Rows are points. Two turns around zero, p and q, are shown by what they do to some points. Write where each new point lands after one turn and then the other. Backwards means that the second turn is done in reverse. Each puzzle has new turns, and all numbers are rounded.

Turn p:
[ 2.1  3.7 -1.2] => [0.3 4.0 1.9]
[-1.1  2.5  0.4] => [-0.9  0.5  2.6]
[-0.2 -5.9  2.4] => [ 2.2 -4.8 -3.6]
[-0.7 -0.3 -1.5] => [-1.4  0.3 -0.8]
Turn q:
[0.7 1.9 0.8] => [0.9 1.9 0.6]
[ 2.5 -2.5 -2.5] => [ 0.2 -3.5  2.5]
[-1.5 -2.3  4.5] => [-4.9  1.7 -0.8]
[-1.6  3.0 -2.8] => [ 3.8  0.0 -2.1]
Where do these land?
p, then q: [ 2.6 -1.5 -0.3] => [ 2.3 -0.9  1.7]
p, then q: [-3.0  1.0 -2.0] => [-0.9  0.4 -3.6]
q, then p: [3.3 3.2 0.2] => [3.5 1.0 2.7]
q, then p: [-4.9 -2.7  2.7] => [-6.1  0.0 -0.9]
q, then p: [ 2.1  0.1 -0.6] => [ 1.9 -1.0  0.5]

Turn p:
[ 5.3 -0.6  2.5 -1.1  1.1 -2.5] => [ 3.2  3.5  2.3 -1.3  3.2 -1.9]
[ 0.1 -3.2  1.3 -3.5 -1.4 -3.4] => [ 0.5  3.4 -4.0 -0.9  2.0 -2.3]
[-1.5  2.0 -3.1  1.0 -2.0  1.6] => [-0.3 -3.8 -1.0  0.7 -0.5  2.6]
[ 0.6  1.9 -0.9  0.3  3.9  0.3] => [-0.8  1.5  3.1  0.4 -0.3  2.7]
[-1.0  1.4 -1.7  5.1  2.1  0.9] => [ 1.0 -1.5  2.8  2.6 -3.8  2.2]
[-2.8 -0.8 -2.3  1.6 -1.1  4.9] => [-3.3 -4.6 -0.3  2.8 -1.4  0.0]
[-0.6 -0.7  4.3 -3.4 -2.7 -1.7] => [-0.2  1.4 -2.8 -4.4  0.9 -3.4]
Turn q:
[-0.4 -0.4  3.1 -1.4  2.1  0.0] => [ 0.8  0.5  2.9  2.0 -0.4  1.7]
[-1.1 -3.0 -0.6  2.0 -0.9 -1.7] => [-1.0 -1.0 -1.5  2.6 -0.5 -2.7]
[ 1.7 -0.8  0.3 -2.1  2.6  1.7] => [2.7 1.5 0.1 1.0 0.8 2.5]
[-0.4  3.9  2.8  4.1  0.7 -3.8] => [-3.1 -3.2  4.5 -0.7  3.3 -1.9]
[-0.3 -3.8 -2.2  1.2  0.9  3.6] => [-0.3  3.2 -4.1  2.6  0.4  0.5]
[-3.9  5.2  0.8  0.3 -0.8 -1.2] => [-4.4 -2.6  2.6 -3.0 -1.0  1.6]
[ 4.5 -3.3 -3.8 -2.2  0.2 -1.5] => [ 5.8 -1.0 -3.9  0.4  0.6 -1.2]
[-0.1  2.3 -0.4 -1.8 -4.8  3.0] => [-0.7  2.7 -0.5 -4.8 -3.0 -0.4]
Where do these land?
q, then p: [-2.0 -4.5 -0.1 -1.2 -2.8 -1.9] => [ 4.6 -2.0 -3.1  1.1 -0.5 -0.4]
q, then p backwards: [-1.1  1.6 -1.6 -2.1  3.7  3.9] => [-1.0  3.0 -3.9 -2.1  1.7 -2.6]
q, then p: [ 2.0  2.0 -0.4 -0.9  0.6  3.9] => [-2.3 -0.6  2.3 -2.1  2.1  2.2]
p, then q: [ 1.9  3.9 -1.8 -3.0  1.9  1.8] => [-0.6  3.1  1.7  2.2 -0.5  4.5]
q, then p: [ 0.2  2.8  4.1  1.6 -0.3 -1.4] => [-0.9  2.8  0.2 -3.1 -2.0 -2.7]
p, then q: [-1.0  2.3  2.3  5.6 -3.1 -1.9] => [ 4.9  1.5 -0.8 -1.5 -1.9 -4.8]
q, then p: [-1.2 -4.1 -1.6  0.6 -1.1 -3.7] => [ 3.9  0.1 -2.5  3.6 -0.9 -0.5]
q, then p backwards: [ 1.1 -4.1 -0.8 -0.6  1.2 -0.7] => [ 0.6 -2.8 -2.0  2.1 -1.3 -1.7]

Turn p:
[-2.5 -3.6 -1.3 -1.2 -2.9  2.4  1.6  4.4  0.1] => [-1.6 -3.3 -2.2  1.4  2.6  4.1 -2.7 -1.3  2.3]
[-3.0  2.4 -0.5  2.0 -0.4 -4.1 -2.8  2.0 -0.7] => [-2.8 -0.1  3.9 -4.3 -1.8  1.9 -0.1  0.5 -0.3]
[ 0.1  3.6  1.5 -2.8  3.0 -1.0 -3.3 -2.8 -4.6] => [ 0.1  0.6  2.6 -2.1  0.6 -2.6  5.7 -2.5 -3.9]
[ 0.2  3.6  1.0 -0.5  3.6 -0.8  1.1 -2.6  2.0] => [-0.3  1.1 -0.3  0.2 -4.2 -3.7  2.7  0.1 -0.1]
[ 4.5 -4.3  1.6 -2.3 -0.4 -0.8  4.3  2.8  0.1] => [ 3.8 -0.4 -6.2 -1.0  2.5  1.4  0.3  1.5  2.9]
[-1.5  0.2 -3.6  0.5 -1.5 -1.1  3.3  1.4 -3.7] => [ 1.1  1.1  0.5 -0.1 -0.9  5.4  0.2 -3.3  1.2]
[-2.6  0.3  4.0  3.4  2.0  1.6 -2.7 -2.0 -2.5] => [-1.2 -1.6  3.4  2.0 -0.1  0.3  2.8  3.4 -4.5]
[ 1.3  1.8  4.0 -3.1  0.2  2.8 -1.1 -2.4  2.7] => [ 0.9 -2.9 -0.4  1.6  0.5 -6.2  1.1  0.3 -0.2]
[ 3.0 -2.8 -1.9  2.5 -2.7  1.7 -0.8  4.5  2.9] => [-1.0  1.4 -0.7  0.7  3.8  1.3 -4.4  2.8  4.4]
[ 3.7  3.1 -0.4  3.1  0.2 -1.7  2.6 -0.7  3.3] => [ 2.3  3.3  0.7  0.0 -3.5 -2.0 -0.6  2.5  3.8]
[-2.3 -2.0 -2.3 -1.9 -3.2 -0.4 -2.1 -2.7 -0.6] => [ 0.3 -0.9  0.7 -0.6  1.0  0.3 -3.8 -3.5 -3.4]
[-0.9 -2.1 -2.1  0.3  2.0  1.4 -0.1 -1.8  1.0] => [-1.6  1.7 -1.8  2.2 -0.5 -0.1 -1.2 -0.5 -2.1]
Turn q:
[-1.9 -1.8  2.4  0.1  0.0 -1.7  0.5  1.5 -4.6] => [-0.3 -0.1 -0.3 -0.2  4.2 -2.8  2.6  0.1  2.7]
[-0.7 -2.5 -1.5  1.5  2.3  5.0  0.0 -3.5  1.1] => [-3.6 -1.2 -1.1  3.3 -1.0  4.3  1.7  1.5 -2.1]
[-0.4  3.1  0.8  0.7 -1.6 -2.8  1.8  1.3 -4.3] => [ 0.8  2.6  2.5 -0.9  1.2 -3.6  1.6 -2.8  2.5]
[-4.6  0.9  3.2 -1.5 -0.2  2.5  0.8  4.2  0.0] => [ 4.2  2.4  1.1  0.8  4.9  1.2  1.1  2.7 -0.5]
[ 2.8 -1.4 -4.9 -0.7  1.2  1.7 -0.6  1.9  1.7] => [-0.1 -0.3 -4.0  1.7 -1.2  0.9 -2.7 -2.5 -3.2]
[ 0.8 -2.4 -3.8 -4.1  5.3  2.2  1.1 -4.1  2.3] => [-4.8 -0.8 -2.9  1.2 -0.2  6.6 -4.0 -0.8  0.3]
[ 1.0  3.7  3.4  4.0 -1.0 -2.5  0.8  0.8  0.4] => [ 3.0 -0.1  4.3  0.9 -2.6 -3.3  0.9  0.3  2.1]
[ 1.8  2.2  2.6 -1.6 -0.9 -0.6 -3.7  3.3 -1.7] => [ 5.2 -1.6 -0.4 -2.8  0.8 -0.7  1.5 -2.1  0.8]
[ 0.8  0.8  2.7 -1.6 -1.9 -1.8 -0.5  2.3 -3.3] => [ 2.7  0.7 -0.6 -2.7  1.6 -2.4  1.8 -1.1  2.5]
[-3.9  1.9  0.7  4.4 -1.4 -3.3 -2.1 -1.1  2.0] => [-0.4 -2.2  6.2 -0.6 -0.2 -3.0 -0.2  2.0 -2.2]
[ 1.6  0.3 -3.1 -0.2 -2.8  1.2 -0.3 -3.7  3.1] => [-2.5  1.1 -0.3 -1.8 -4.6  1.5 -0.9  0.4 -3.1]
[ 2.6 -4.7 -2.2 -1.1  1.0  0.1  2.1 -3.0  3.3] => [-4.2 -0.5 -4.1  0.8 -2.8  1.3 -3.2  2.2  0.3]
Where do these land?
q, then p backwards: [ 2.8 -0.7 -1.0 -0.6  2.8 -1.8  0.8 -1.2  4.2] => [-2.8 -1.4 -1.1  1.4 -2.6 -0.3  2.0  0.1  4.1]
p, then q: [-1.0 -1.5  2.7 -1.5 -1.1 -3.9 -0.6 -3.0 -2.6] => [-0.9  1.0 -4.5 -2.1  0.8  0.2  2.0 -2.5  2.8]
p, then q: [ 0.6  2.6  1.8 -2.2  2.7  3.9 -2.2 -2.5 -3.5] => [-3.0  1.2  2.1  3.0  0.1 -2.5  0.2  0.2  5.5]
p, then q: [-2.4  0.7 -2.5 -1.0  3.3  3.2  4.4 -2.5  2.9] => [-3.6  1.3  3.2  0.0 -2.9 -3.9  1.6  0.4 -4.2]
q, then p: [ 2.6  1.1 -0.8  3.2 -3.0  1.1  3.8 -2.7  1.5] => [ 2.1 -3.0  4.6 -1.0 -1.6  1.6 -2.1 -0.6  2.7]
p, then q: [ 1.7 -0.9  1.1 -3.5  1.1 -1.7  2.7  3.7  0.8] => [-2.0  1.9 -2.3  0.3 -0.6  1.7 -4.7 -0.2 -2.2]
q, then p: [-2.4  2.5  0.6  3.8 -3.2  2.8 -1.9  2.0  1.3] => [ 4.8 -0.1  0.5 -0.8  1.3  2.6  4.1  1.6  1.5]
p, then q: [ 2.9 -2.6  0.5 -0.6 -4.1  0.0 -2.7  1.9 -0.8] => [ 1.4 -4.2 -1.7  1.0  1.1  3.1 -2.0 -1.6  1.6]
p, then q: [-2.3  2.2 -3.6 -2.4  0.4 -3.1 -1.5  0.2 -1.9] => [-2.4  2.0  1.6 -3.7  0.4  3.7  1.4  1.0  1.5]
p, then q: [-2.4 -3.5  1.2  4.8  1.2 -0.4 -2.8  4.0 -2.1] => [ 3.4  1.1 -1.0  3.5  5.7  2.5  2.3  0.5 -1.5]
